Rows are points. The ring and each string are closed loops that go straight from each point to the next, and from the last back to the first. Before rounding, they use only three directions, however many columns there are. How many times does the string pass through the ring? Passing back the other way cancels.

Ring (8 x 4):
[[ 55  -5   4  21]
 [ 69  20   5   5]
 [ 54  39  -2  -6]
 [ 18  42 -18  -9]
 [-10  17 -39  -5]
 [-16 -19 -48   8]
 [ -6 -33 -34  23]
 [ 19 -27 -11  30]]
String:
[[ 89  55  -3 -24]
 [ 44  54  22   7]
 [ 20  32  12  17]
 [ 29  16  -2  12]
 [ 24  29  20  23]
 [ 84  19  27  17]
 [107   2   7   5]
 [ 99  -4 -12  -4]
 [114  15   4  -6]
 [ 60  43  22   8]
 [ 33  42  13  10]
 [ 51  59  12  -5]
 [ 75  43 -21 -27]
 [ 57  26 -29 -21]
 [ 26  21 -16   0]
 [  6  35   0  10]
 [ 25  71   5  -9]
 [ 62  54  -9 -21]]
Times through: 1
String (25 x 4):
[[ 69 -37   0  30]
 [ 65 -22 -23   6]
 [ 45  -6 -18   7]
 [ 96 -19 -19  -1]
 [ 94   4   8   8]
 [ 49  31  27  21]
 [ 30  26  11  17]
 [ 55   9 -10   3]
 [ 86   7 -13  -7]
 [121  23   7  -9]
 [ 66  39  29  14]
 [ 24  32  20  22]
 [ 37   7 -10   9]
 [ 71  -5 -12   4]
 [103 -18   0  11]
 [ 80 -26 -19   7]
 [ 47 -14 -22   7]
 [ 14   5   0  24]
 [  2   1  18  42]
 [ 21 -31   6  44]
 [ 44 -49 -19  28]
 [ 47 -31 -31   9]
 [ 14  -4  -5  24]
 [  5   1   8  34]
 [ 26 -18  12  40]]
Times through: 0

Ring, 10 rows:
[[ 10  -2  31 -35  83 -36  -7  32]
 [  4  -9  31 -40  83 -29 -42  18]
 [ -6 -28  25 -45  70 -20 -64  -9]
 [-17 -44  16 -46  57 -14 -55 -32]
 [-24 -58   6 -43  42 -13 -20 -47]
 [-20 -64   2 -39  27 -16  20 -43]
 [-12 -61   3 -36  17 -21  45 -29]
 [  3 -45  11 -32  20 -30  63   0]
 [ 10 -29  17 -31  36 -36  59  19]
 [ 13  -9  26 -31  66 -38  33  34]]
String (25 x 8):
[[  -4  -65   15  -49   10  -13  -47  -32]
 [  -9  -55   13  -44   28  -17  -19  -28]
 [ -17  -88    2  -50  -11   -6  -27  -60]
 [ -34  -70   -4  -40   36  -11   11  -63]
 [ -38  -60   -5  -36   55  -14   29  -59]
 [ -26  -80   -4  -41   10  -11   21  -61]
 [ -26  -82   -5  -42    7  -10   19  -63]
 [ -40  -51   -3  -35   70  -16   28  -55]
 [ -16  -34   12  -36   67  -23   10  -18]
 [ -10  -54   12  -43   31  -18  -12  -28]
 [ -18  -75    8  -51   13   -6  -53  -55]
 [ -15  -71   13  -54   17   -5  -81  -51]
 [   1  -58   21  -51   16  -13  -69  -23]
 [  -2  -50   28  -57   36   -9 -121  -25]
 [ -18  -17   23  -43  101  -20  -62  -15]
 [ -17  -16   18  -36   96  -25  -14   -8]
 [ -16   -8   22  -37  110  -26  -28   -3]
 [   3  -27   25  -42   55  -25  -34    4]
 [  19  -31   35  -49   32  -24  -73   16]
 [  11  -15   38  -49   70  -24  -96   16]
 [ -14   -3   28  -41  118  -24  -64   -1]
 [ -13  -22   18  -37   83  -25  -14   -9]
 [   5  -43   22  -44   30  -22  -31   -5]
 [   0  -46   21  -46   31  -19  -44  -14]
 [  -1  -43   18  -42   36  -22  -18  -11]]
Times through: 3

Ring, 8 rows:
[[ 23  -2  -3 -11  11 -17  26   6 -26  83  32]
 [-49  23 -12 -38 -14 -48 -11 -15  52  59  20]
 [-77  20  -8 -29 -51 -45 -37 -29  87  17  13]
 [-77   2  -8  -6 -72 -13 -37 -48  82 -17  13]
 [-57 -18 -15  13 -59  30  -9 -66  45 -22  19]
 [ -1 -39 -19  32 -21  69  38 -63 -27   7  31]
 [ 47 -41  -6  34  -2  55  49 -26 -67  43  37]
 [ 50 -20   1  10   8   8  37   6 -56  76  36]]
String (25 x 11):
[[ -15  -41  -42   24   12   98   69  -96  -37   17   33]
 [  -1  -54  -36   42    0  115   69  -97  -51    1   34]
 [  20  -42    1   43  -45   51   17  -34  -30    0   30]
 [  16  -31    4   31  -43   29   10  -23  -19   12   29]
 [  -5  -23  -19   12   -7   40   34  -48  -18   32   30]
 [  23  -39  -29   23   25   79   74  -61  -66   48   38]
 [  83  -54   -4   47   15   74   72  -18 -109   57   44]
 [ 102  -47   14   46    2   41   53   18 -108   68   44]
 [  65  -28   26   32  -39   -5    4   31  -48   46   34]
 [  22  -16   10   14  -34   -7    1    5  -14   39   29]
 [  20  -13   11   11  -34  -14   -2    8  -10   42   28]
 [   5   -8    0    0  -20  -10    7   -6   -4   48   28]
 [ -11   -2  -16  -14    6   -2   25  -25   -2   63   28]
 [ -12   12  -31  -40   51  -11   49  -26  -13  106   31]
 [  19   12   -8  -32   33  -39   30   15  -22  112   33]
 [  34   -1   12   -7   -8  -37    7   29  -21   81   31]
 [  19  -10   10    7  -30  -16    0    9  -10   47   28]
 [  -9   -9  -17   -6    1   11   27  -32   -7   53   29]
 [  37  -18  -21   -3   46   30   69  -22  -66   94   39]
 [  87  -39   -7   25   42   50   80   -4 -113   95   46]
 [  85  -51  -13   38   40   78   90  -23 -121   78   47]
 [  76  -54    0   52   -3   71   59  -19  -96   42   42]
 [  47  -45    6   46  -33   49   28  -18  -55   19   35]
 [  11  -28   -2   25  -33   30   16  -28  -19   19   29]
 [ -14  -29  -32   14    6   67   52  -74  -25   27   31]]
Times through: 4
